Each point is reached from the start by the listed moves, each made once or not at all, plus a little noise. Say if it took an odd or an even number of moves. Then give how often each move was made.

Moves:
(1): [-1.28 -5.12 -0.82]
(2): [ 0.33  3.24 -2.11]
Start: [ 0.99  0.31 -0.14]
Points:
[ 1.35  3.50 -2.21] => odd (0, 1)
[ 0.94  0.28 -0.13] => even (0, 0)

Moves:
(1): [ 1.02  3.74 -1.17 -2.66  2.38 -1.14]
(2): [-0.84  1.74 -0.06  2.18  0.64  0.83]
(3): [ 3.15  1.10  1.20  1.22  0.25 -1.24]
(4): [ 0.13  1.05  0.52 -1.21  0.29  3.37]
Start: [ 0.80 -0.32  0.67  1.10 -1.36  0.20]
Points:
[ 4.18  1.73  2.42  1.14 -0.64  2.42] => even (0, 0, 1, 1)
[ 5.10  4.56  0.78 -0.30  1.42 -2.10] => even (1, 0, 1, 0)
[ 1.05  6.20 -0.19 -0.59  1.97  3.25] => odd (1, 1, 0, 1)
[ 0.89  0.67  1.24 -0.23 -1.11  3.53] => odd (0, 0, 0, 1)

Moves:
(1): [-0.44 -3.17 -0.85 -0.88  2.06  1.41 -0.65  0.24 -0.02]
(2): [ 2.21  1.62 -0.48 -1.37  1.33  0.25  0.27 -1.43 -0.20]
(3): [ 1.50 -2.41 -2.39 -1.59 -1.04 -1.31 -1.23 -2.29  1.91]
(4): [ 3.06 -0.09 -0.19  2.07  1.61  0.34  0.97  1.52  4.70]
(5): [-0.60  0.39  1.47 -0.48 -1.54  2.74 -1.10 -1.87  1.26]
(6): [ 2.13 -1.01  0.28  2.18 -1.16 -2.04 -3.13  0.62 -1.16]
Start: [-0.05  1.98 -0.81 -0.64 -1.22 -0.16 -0.58  0.96 -2.50]
Points:
[ 5.91 -1.15 -1.70  1.63 -3.34 -0.37 -5.13 -1.15  4.29] => even (0, 0, 1, 1, 1, 1)
[ 0.46 -3.22 -2.57 -3.64 -1.78  2.75 -3.51 -2.96  0.72] => odd (1, 0, 1, 0, 1, 0)
[ 2.17  3.61 -1.27 -2.04  0.15  0.17 -0.27 -0.43 -2.64] => odd (0, 1, 0, 0, 0, 0)
[ 1.02 -1.82  0.15  0.20 -1.85  1.99 -5.48 -0.11 -2.50] => odd (1, 0, 0, 0, 1, 1)
[ 3.68  2.99  0.36 -0.32 -2.62  0.84 -4.61 -1.74 -2.61] => odd (0, 1, 0, 0, 1, 1)

Moves:
(1): [-2.81 -1.74  1.08 -0.24  0.14  1.71  2.35 -1.42  0.32  1.96]
(2): [-0.42  0.74 -1.15  1.51 -0.25  0.90  2.74 -1.34 -0.83 -3.63]
(3): [-1.36  0.10  0.32 -0.37  0.61 -0.59  1.64  1.85  2.76  0.28]
(4): [ 0.76  1.59 -1.61  0.62  1.01 -2.06  0.86  0.04 -0.40 -1.22]
(5): [-2.05 -0.18 -1.68 -1.61  0.80  0.07  0.25 -0.87 -1.83 -0.48]
(6): [ 0.31  0.11  0.73 -0.07  0.67 -1.09 -0.57 -1.88  1.46  1.56]
(7): [-1.23 -0.35 -1.08  3.61 -1.22  1.90 -1.24  2.14  0.76 -1.64]
(8): [-0.80  1.00  2.05  1.62  0.16 -0.60 -1.63  1.62 -1.91  0.80]
(9): [ 2.09 -0.22  2.59  2.56  0.88  0.94  0.57 -1.18 -0.03 -0.62]
Start: [ 0.39  0.25 -0.25  0.24 -1.29  0.22  0.48  0.41  0.25 -0.19]
Points:
[-2.71 -0.27  3.23  9.22 -1.57  5.06  3.38  0.23 -1.45 -3.34] => odd (1, 1, 0, 0, 0, 0, 1, 1, 1)
[-2.88  0.28 -1.29  6.67  0.84  2.64  5.48 -4.09 -0.32 -4.33] => odd (1, 1, 0, 1, 1, 1, 1, 0, 1)
[ 2.36  1.23  0.35  7.01  0.16 -0.07 -0.03 -0.55  2.07 -2.06] => even (0, 0, 0, 1, 0, 1, 1, 0, 1)
[-3.97 -0.08 -0.70  3.78 -0.15  0.24  3.58  1.13  5.16  0.74] => odd (1, 0, 1, 1, 0, 1, 1, 0, 0)

Moves:
(1): [-0.63 -0.36 -0.48  1.68 -2.25  2.69 -0.11  3.80  2.79  3.18 -1.17 -0.56
 -2.38  1.03]
(2): [-0.55 -0.16  0.98 -0.57 -0.45  0.53  0.48  0.84  0.26 -0.67  0.01  1.03
 -0.57  1.02]
(3): [-0.40 -1.56  0.55 -3.38  2.00  0.73  0.43 -2.27 -0.38 -1.01 -0.91 -1.72
  0.68  0.33]
(4): [-0.96 -2.09  2.51 -0.60 -0.25  0.53  1.60 -3.25 -0.35  0.80  1.25  1.46
  1.23  3.21]
(5): [ 1.19 -0.49 -1.71 -0.73  0.13 -1.34 -2.39  0.18 -1.86 -1.11 -0.62 -0.75
  0.80 -1.01]
(6): [ 0.09  0.60 -0.16 -0.58 -0.08  0.74 -1.26  1.88 -0.78  1.99 -1.67  0.59
 -0.71  1.00]
(7): [ 0.39  1.09 -0.04  0.27 -0.14 -1.71  0.64  0.81  1.13 -0.48 -0.12 -0.58
  0.46  0.37]
(8): [ 1.36  0.81 -0.78 -1.74  0.22 -0.94  0.69 -2.44 -1.25 -1.44  1.89  0.89
  1.38 -0.98]
(9): [-0.05  0.53  0.56  0.16  0.43  0.53  0.10 -0.60 -0.29 -1.20  0.55 -0.55
  0.26  1.59]
(10): [-1.10 -0.14 -0.96 -0.01  0.09  1.72 -2.30  0.84  1.13  0.86  0.19  0.06
 -0.29 -0.11]
(11): [ 1.50  1.10 -1.45 -0.52  0.45 -1.51  0.31 -1.48 -0.70 -3.08 -0.83  1.92
  0.09 -1.80]
(12): [ 1.55 -0.17 -1.55  0.43  1.31 -0.83 -0.69  1.25 -0.86 -0.23  0.05  0.41
 -0.15 -0.29]
Start: [ 4.23  0.25 -0.75 -0.50  0.89  0.01  1.32 -2.09  0.47  0.79  0.83  1.72
  0.57 -1.50]
Points:
[ 6.86 -1.53 -4.15 -5.66  3.02  2.08 -2.37 -3.95 -2.30 -0.55 -0.55  3.40
  1.54  1.42] => even (1, 0, 1, 1, 1, 1, 0, 1, 1, 1, 1, 1)
[ 7.67  2.45 -5.66 -2.86  2.81 -0.68 -1.93 -1.94 -2.00 -1.19  0.54  5.70
  0.94 -3.54] => odd (0, 0, 0, 0, 0, 1, 0, 1, 0, 1, 1, 1)
[ 4.03 -0.55  2.43 -3.34  0.89  0.73  4.06 -7.44 -1.19 -1.61  4.47  4.58
  2.89  3.36] => even (0, 1, 0, 1, 0, 0, 0, 1, 1, 0, 0, 0)
[ 1.16 -2.52  2.90 -5.39  2.66  4.67  0.45 -4.67  0.03  1.46  0.22  2.58
  1.21  5.56] => even (0, 1, 1, 1, 0, 1, 0, 0, 1, 1, 0, 0)
[ 4.51  1.94 -2.22 -4.62  3.70  0.56 -0.73 -2.98  0.61 -2.14 -2.04  1.52
  1.09 -0.34] => even (0, 0, 1, 0, 0, 1, 1, 0, 1, 1, 1, 0)
[ 5.01  1.66 -3.88  0.04  0.37  4.02 -2.24  4.51  1.99  1.62 -1.85  4.56
 -3.21  0.90] => odd (1, 1, 0, 0, 0, 1, 0, 0, 1, 1, 1, 1)
[ 3.34  1.03 -2.08  0.17 -1.01  3.71 -0.18  1.13  3.66 -0.23 -0.40  3.71
 -2.32  0.19] => odd (1, 1, 0, 0, 0, 0, 0, 0, 1, 1, 1, 0)
